Every row gives one point. The ring and each string are closed loops that go straight from each point to the next, and from the last back to the first. Before rounding, they use only three directions, however many columns there are. How many times does the string pass through the ring? Passing back the other way cancels.
In the rows, zero is written as 128.

Ring (8 x 4):
[[147  92 136 171]
 [164 114 136 160]
 [157 133 125 131]
 [126 142 118 107]
 [104 138 118 104]
 [ 88 117 118 114]
 [ 96  97 118 131]
 [122  85 126 156]]
String (24 x 4):
[[142 118 130 144]
 [145 139 156 163]
 [167 147 146 151]
 [177 132 113 123]
 [157 111 100 115]
 [135 122 134 143]
 [158 137 164 177]
 [184 114 141 173]
 [164  93  99 128]
 [132 111 133 149]
 [129 109 129 145]
 [120 100 149 173]
 [106  79 146 180]
 [118  67  99 133]
 [129 100 108 125]
 [107 113 144 155]
 [ 84  90 148 168]
 [109  72 114 146]
 [135  82  99 128]
 [128 101 129 150]
 [129 100 163 193]
 [156  96 172 215]
 [175  95 122 159]
 [151 103 104 125]]
Times through: 5
String (28 x 4):
[[135 165 139 119]
 [131 162 116  92]
 [132 128  97  93]
 [128 118 107 111]
 [114 127 129 128]
 [ 76 152 146 121]
 [ 71 140 127 104]
 [ 86 117  99  89]
 [113 104  97 103]
 [106 116 132 136]
 [ 74 114 148 149]
 [ 70  99 142 151]
 [ 81  78 127 150]
 [ 96  92 145 166]
 [113 102 142 161]
 [135  94 110 133]
 [148  77  98 134]
 [155  70 124 173]
 [145  94 171 212]
 [140 109 156 182]
 [132 114 131 145]
 [153  99 100 123]
 [180 106 118 148]
 [177 125 142 163]
 [152 140 160 168]
 [134 124 135 143]
 [131 120 128 137]
 [127 144 151 147]]
Times through: 0

Ring (10 x 6):
[[110 125 112 133 115 123]
 [126 142 117 102 104 150]
 [139 155 125  82  96 166]
 [136 155 135  89  95 158]
 [124 144 141 114 101 134]
 [116 134 145 142 112 107]
 [117 127 146 164 128  85]
 [118 122 139 172 136  78]
 [111 117 129 173 136  80]
 [103 115 116 160 126  97]]
String (28 x 6):
[[116 132 127 129 111 123]
 [100 125 111 123 102 135]
 [101 121 101 124 106 136]
 [110 123 106 133 117 124]
 [ 97 110 104 159 126 101]
 [ 75  93 105 189 130  76]
 [ 89 107 118 172 124  87]
 [108 123 126 150 119 104]
 [127 131 127 146 129 105]
 [114 117 120 167 137  87]
 [ 81  92 107 198 139  65]
 [ 70  91 106 191 128  74]
 [108 123 122 145 118 110]
 [131 140 128 123 117 127]
 [134 143 115 103 110 148]
 [150 159 118  75 102 173]
 [153 160 129  85 106 160]
 [129 144 129 109 106 141]
 [109 132 125 121 101 133]
 [134 159 132  74  85 174]
 [148 167 140  68  88 176]
 [149 162 140  86 100 157]
 [133 146 135 114 110 133]
 [112 134 131 125 104 128]
 [120 148 133  92  87 158]
 [151 170 136  58  85 186]
 [164 174 136  60  96 181]
 [146 155 133  96 108 149]]
Times through: 1
String (30 x 6):
[[131 137 137 139 124 108]
 [141 140 143 146 134  99]
 [132 128 148 178 146  68]
 [137 135 147 160 138  85]
 [132 132 152 170 139  76]
 [106 117 150 186 133  64]
 [ 97 117 139 169 120  85]
 [103 123 139 156 115  97]
 [ 87 117 143 160 105  94]
 [123 146 149 114  98 133]
 [142 162 147  84  92 160]
 [127 155 138  82  84 166]
 [118 142 130 106  96 145]
 [140 164 130  61  82 186]
 [174 185 135  36  87 204]
 [158 167 134  75 101 169]
 [133 147 131 105 106 144]
 [113 134 126 120 103 133]
 [123 147 128  95  93 156]
 [112 133 129 127 106 126]
 [140 150 136 108 110 138]
 [114 133 133 130 108 122]
 [129 142 137 122 111 126]
 [138 149 145 119 113 126]
 [121 135 138 138 116 112]
 [ 96 115 141 172 120  81]
 [107 118 148 181 131  69]
 [120 124 151 182 140  66]
 [ 96 107 140 198 138  56]
 [ 97 113 131 172 125  83]]
Times through: 0

Ring (9 x 8):
[[154  94 113 124  95  71 156 164]
 [152 106  98 122 111  85 158 151]
 [137 125  94 134 148 112 141 129]
 [119 140 110 150 179 127 127 119]
 [101 149 139 169 201 130 114 118]
 [ 97 142 155 176 199 128 102 124]
 [109 117 149 170 169 122  92 136]
 [130  96 134 152 130 103 105 151]
 [144  89 126 138 106  84 128 162]]
String (25 x 8):
[[106 145 141 163 189 118 125 125]
 [ 80 173 170 186 234 130 118 113]
 [ 87 158 168 183 217 126 112 120]
 [110 133 146 164 176 113 118 133]
 [116 123 130 160 168 123 105 130]
 [100 126 149 177 189 137  80 125]
 [ 98 122 167 182 184 126  80 134]
 [112 116 157 167 159 106 106 145]
 [125 113 129 152 148 108 117 141]
 [131  93 118 151 134 120  90 141]
 [143  72 126 145 102  98  96 161]
 [147  79 136 138  92  73 129 172]
 [136 105 131 142 125  87 135 154]
 [136 106 113 142 134 107 120 142]
 [148  95 107 131 110  91 135 153]
 [136 111 123 140 131  93 138 148]
 [146 108 123 129 111  69 166 161]
 [162 102  96 112  93  66 179 161]
 [152 106  83 121 117 100 147 141]
 [131 116 114 144 145 110 125 137]
 [131 122 117 142 147 102 139 138]
 [131 138  97 136 162 113 150 124]
 [123 145  86 143 184 139 128 107]
 [120 134 106 151 176 133 116 117]
 [121 126 120 152 164 119 119 129]]
Times through: 0

Ring (9 x 9):
[[ 92 122 117 125  95 119 151 128 136]
 [ 83 110 102 108 102 130 169 139 124]
 [ 93 106  92 105 111 146 166 144 114]
 [118 112  99 118 117 154 144 140 110]
 [159 127 117 148 120 160 103 128 112]
 [164 142 116 168 118 156  84 122 126]
 [127 144  96 163 110 143 104 127 145]
 [103 141  95 153 101 129 123 128 152]
 [ 97 135 110 143  95 119 135 125 148]]
String (27 x 9):
[[ 87 125  84 129 105 135 150 139 139]
 [ 51 130  58 129  99 125 165 145 160]
 [ 83 149  77 160  97 122 127 131 169]
 [146 149 127 172 104 132  89 115 144]
 [127 132 112 147 107 139 118 126 132]
 [ 94 132  72 140 110 143 137 140 143]
 [ 85 139  51 147 112 147 134 145 154]
 [142 153 102 179 110 143  85 121 150]
 [157 148 131 174 107 138  83 114 139]
 [132 138 115 155 106 137 109 123 136]
 [ 70 128  60 130 106 137 156 146 149]
 [ 89 129  83 135 105 134 144 137 143]
 [131 137 128 154 101 128 111 119 137]
 [146 141 155 161  95 119  99 108 137]
 [104 126 107 134 102 130 139 130 135]
 [ 56 114  74 108 100 128 180 146 139]
 [ 52 106  86  96  96 121 192 145 132]
 [106 111 139 114  96 121 155 125 118]
 [135 122 142 135 103 131 125 120 118]
 [ 93 117  93 119 107 138 155 139 127]
 [ 49 104  58  94 107 139 194 156 129]
 [ 41  95  68  79 103 133 210 156 122]
 [ 99 107 132 107  98 123 164 130 116]
 [132 125 143 137 100 127 124 119 123]
 [ 91 120  98 123 103 132 153 136 132]
 [ 92 123  97 127 102 131 150 135 135]
 [125 132 125 145 102 130 121 122 133]]
Times through: 4
String (26 x 9):
[[140 156  95 181 111 145  84 123 153]
 [148 153 120 179 106 135  83 115 148]
 [126 138 112 155 105 135 112 124 139]
 [ 79 127  71 130 106 137 152 142 144]
 [ 57 132  62 132  98 124 160 143 160]
 [ 99 145 120 157  88 108 123 117 160]
 [140 142 153 162  94 116 102 108 140]
 [135 134 134 150 102 129 113 118 131]
 [122 132 153 144  90 110 124 112 137]
 [ 69 115 117 111  88 108 173 130 138]
 [ 50 110  66 101 102 131 188 151 136]
 [ 95 120  95 124 106 136 151 137 130]
 [121 120 128 129 104 133 136 126 121]
 [ 74  95  98  86 105 136 190 146 110]
 [ 52  89  63  75 112 146 208 161 110]
 [ 74 110  67 108 111 146 172 151 126]
 [119 123 107 133 110 143 132 132 124]
 [154 124 132 141 114 150 111 124 111]
 [175 119 130 140 125 168 102 127  95]
 [143 120  97 135 125 167 120 138 109]
 [122 122  81 133 121 162 130 142 120]
 [200 141 136 174 125 168  63 117 111]
 [239 155 171 201 123 163  25  99 112]
 [156 138 127 161 112 146  94 120 127]
 [104 127  85 136 111 144 136 138 134]
 [105 139  63 152 115 152 122 141 146]]
Times through: 0

Ring (10 x 11):
[[125 121 114 131 126 160 117  74 153 142 153]
 [140 105 105 121 138 141 107 118 129 148 136]
 [153  92 105 117 144 123 102 157 110 142 121]
 [160  87 111 120 140 117 103 169 106 129 118]
 [158  92 124 130 126 121 111 156 118 109 126]
 [146 102 135 140 115 135 123 129 137  96 138]
 [132 112 141 146 110 147 132 107 151  94 146]
 [110 126 143 149 108 168 142  71 170 103 157]
 [105 132 136 147 110 176 139  53 175 116 163]
 [111 131 126 141 116 174 130  51 170 130 163]]
String (25 x 11):
[[125 109 114 125 137 148 118 116 135 141 135]
 [132 113 118 132 126 150 118  98 144 132 145]
 [140 124 112 136 116 160 110  53 160 138 164]
 [140 121 111 133 119 157 109  63 155 140 160]
 [147 120 104 130 121 154 102  62 151 147 160]
 [141 104  97 115 145 139 101 122 123 161 132]
 [136  93 102 111 155 129 107 165 107 155 115]
 [132  99 116 122 142 135 117 150 120 135 123]
 [138  89 112 116 150 124 113 179 106 138 111]
 [143 100 120 128 131 134 115 137 126 123 131]
 [156  99 122 132 123 129 110 133 127 113 135]
 [174  91 128 137 114 116 107 146 122  95 134]
 [161  91 134 137 118 118 116 159 121  91 128]
 [164  99 140 146 104 126 118 128 137  81 142]
 [150 109 132 143 109 141 118 102 146 101 149]
 [168 104 141 151  96 130 117 108 146  77 152]
 [155  93 136 138 118 122 120 155 124  91 128]
 [175  89 132 139 112 114 109 153 121  87 132]
 [168  96 124 135 117 123 107 135 126 104 137]
 [165  96 119 131 122 124 105 135 124 114 135]
 [176  80 105 117 141 106  93 182  96 130 115]
 [161  78  97 106 158 107  94 200  87 151 103]
 [132  96 111 117 148 132 114 159 114 142 118]
 [133 100 108 118 146 137 112 143 120 147 124]
 [136 108 100 118 142 145 105 110 130 158 137]]
Times through: 2
String (25 x 11):
[[ 93 147 136 151 104 194 143  11 195 122 178]
 [ 93 136 141 148 111 182 147  50 180 115 163]
 [104 142 151 161  91 185 148  22 195  93 178]
 [127 128 143 155  96 165 135  53 175  94 168]
 [123 111 133 137 122 149 131 115 144 111 139]
 [125 107 138 139 121 145 133 127 141 104 135]
 [145 108 149 152 100 140 131 112 150  75 147]
 [152 110 139 149 101 141 122  98 151  87 153]
 [138 109 129 138 118 144 122 110 143 111 143]
 [128 103 131 133 128 140 128 138 133 112 130]
 [129 106 144 144 115 141 135 130 142  90 136]
 [131 119 150 155  97 154 137  84 164  81 157]
 [126 124 145 154  99 162 136  66 171  91 162]
 [119 134 147 159  92 174 140  37 185  92 174]
 [ 91 146 151 160  95 193 153  16 200  99 179]
 [122 128 131 146 108 167 129  55 170 115 164]
 [127 116 125 136 121 154 124  93 150 123 148]
 [111 119 122 131 130 161 129  93 150 136 144]
 [114 134 115 136 120 176 122  38 171 146 166]
 [134 130 115 140 111 167 114  37 169 136 170]
 [133 118 119 135 121 155 117  80 152 130 153]
 [123 110 120 128 134 149 123 118 137 133 135]
 [110 119 114 126 136 162 124  93 147 148 142]
 [119 141 119 144 106 183 122   7 185 137 181]
 [120 137 126 147 104 178 126  23 182 125 176]]
Times through: 4
